Rows are points. A path goes straight from each point to the next, and from the last back to the first. The post is the endless flat space through its rows: a point in 2 columns, a line in 3, a plane in 4, and so on, so that a path can go around it. How many times does the path go around the post? Going back the other way cancels.

Post (2 x 3):
[0.34 0.19 0.04]
[-0.50 0.19 0.27]
Path (20 x 3):
[-0.18 0.48 0.26]
[-0.55 0.28 0.82]
[-0.06 0.02 0.33]
[0.14 0.47 0.51]
[0.20 0.67 0.10]
[-0.81 0.35 -0.04]
[-0.24 0.54 0.10]
[-0.65 0.24 0.46]
[0.27 0.14 0.64]
[-0.14 0.49 0.30]
[-1.06 0.51 0.04]
[-0.06 0.00 -0.29]
[-0.16 -0.30 0.12]
[-0.28 0.03 0.46]
[0.12 0.33 0.42]
[0.10 0.34 0.04]
[0.07 0.24 -0.22]
[0.06 -0.06 0.01]
[0.21 -0.04 -0.48]
[0.01 0.54 -0.22]
Times around: 1

Post (3 x 4):
[-0.41 0.35 -0.07 0.40]
[-0.55 -0.13 -0.34 -0.18]
[0.38 0.08 -0.26 0.17]
Path (25 x 4):
[-0.03 0.25 0.19 0.16]
[-0.52 0.25 -0.23 -0.45]
[-0.04 0.53 -0.12 0.61]
[-0.16 0.05 -0.33 0.43]
[-0.26 -0.04 -0.03 0.20]
[0.10 0.46 0.07 0.05]
[-0.51 0.26 -0.26 0.13]
[0.00 0.10 -0.50 0.40]
[-0.47 0.30 -0.60 0.21]
[-0.40 0.15 -0.21 0.52]
[0.42 -0.32 -0.11 0.12]
[-0.23 0.06 -0.23 -0.20]
[0.74 0.52 -0.06 -0.12]
[0.04 0.12 -0.55 -0.06]
[0.28 -0.25 -0.54 0.07]
[0.09 0.06 0.01 0.45]
[-0.78 0.29 0.07 -0.07]
[0.03 0.63 -0.17 -0.02]
[0.00 0.32 -0.51 0.30]
[-0.81 0.03 -0.34 0.57]
[-0.18 -0.20 -0.26 -0.04]
[-0.76 0.19 -0.10 -0.23]
[-0.79 0.62 -0.24 0.30]
[0.91 -0.06 -0.68 0.48]
[-0.82 -0.51 -0.46 -0.01]
Times around: 5

Post (7 x 8):
[-0.04 0.00 -0.03 0.00 -0.17 -0.04 0.11 0.60]
[-0.42 -0.10 0.12 0.45 0.15 0.03 0.00 -0.09]
[0.36 0.14 -0.15 0.24 0.17 0.39 -0.27 0.35]
[-0.19 -0.37 -0.10 -0.03 0.12 -0.26 0.36 -0.15]
[-0.47 -0.38 0.29 -0.14 -0.12 -0.10 0.17 -0.05]
[0.32 0.63 0.17 -0.49 -0.26 -0.12 -0.17 -0.13]
[-0.43 0.52 0.04 -0.54 0.61 0.46 -0.10 0.48]
Path (24 x 8):
[-0.26 -0.62 0.07 0.32 0.36 0.30 -0.09 0.30]
[0.47 0.65 0.45 0.31 -0.09 0.24 -0.62 0.17]
[-0.29 0.87 0.77 0.34 0.38 0.25 -0.32 -0.01]
[-0.20 0.83 0.19 0.26 0.14 0.00 -0.29 0.26]
[-0.04 -0.22 0.07 0.15 -0.29 0.50 -0.75 0.16]
[-0.06 0.22 -0.12 0.28 -0.40 -0.20 0.02 0.10]
[-0.17 0.49 0.07 -0.81 0.73 0.50 0.08 0.08]
[-0.36 -0.12 0.41 0.16 0.40 0.19 0.02 0.12]
[0.04 0.83 -0.04 0.32 -0.28 -0.13 -0.34 0.86]
[-0.55 -0.10 0.17 0.29 -0.34 0.78 -0.62 0.82]
[0.22 0.38 0.16 -0.73 0.01 0.29 -0.18 -0.48]
[0.12 -0.28 -0.22 -0.66 0.05 0.18 0.14 -0.01]
[0.56 1.00 -0.43 -0.53 -0.20 0.20 -0.25 0.56]
[0.00 0.57 -0.10 -0.14 0.41 0.29 0.12 0.45]
[-0.23 -0.24 0.36 0.85 0.55 0.45 -0.09 0.32]
[-0.17 -0.52 0.13 -0.01 -0.02 0.12 0.04 0.62]
[-0.01 0.34 -0.18 0.63 -0.14 0.13 -0.30 0.78]
[-0.27 0.04 0.06 -0.08 -0.39 0.14 -0.08 -0.23]
[0.14 0.04 0.16 0.26 -0.02 0.20 0.01 -0.10]
[-0.10 0.33 -0.11 -0.01 1.08 0.02 0.05 -0.04]
[0.01 1.01 -0.05 -0.50 0.24 0.13 -0.54 0.60]
[-0.18 0.26 0.52 -0.49 -0.58 0.02 -0.35 -0.81]
[-0.41 0.38 -0.12 0.56 0.08 -0.10 0.27 0.16]
[0.45 0.02 0.16 0.15 0.10 0.26 0.06 0.54]
Times around: 4
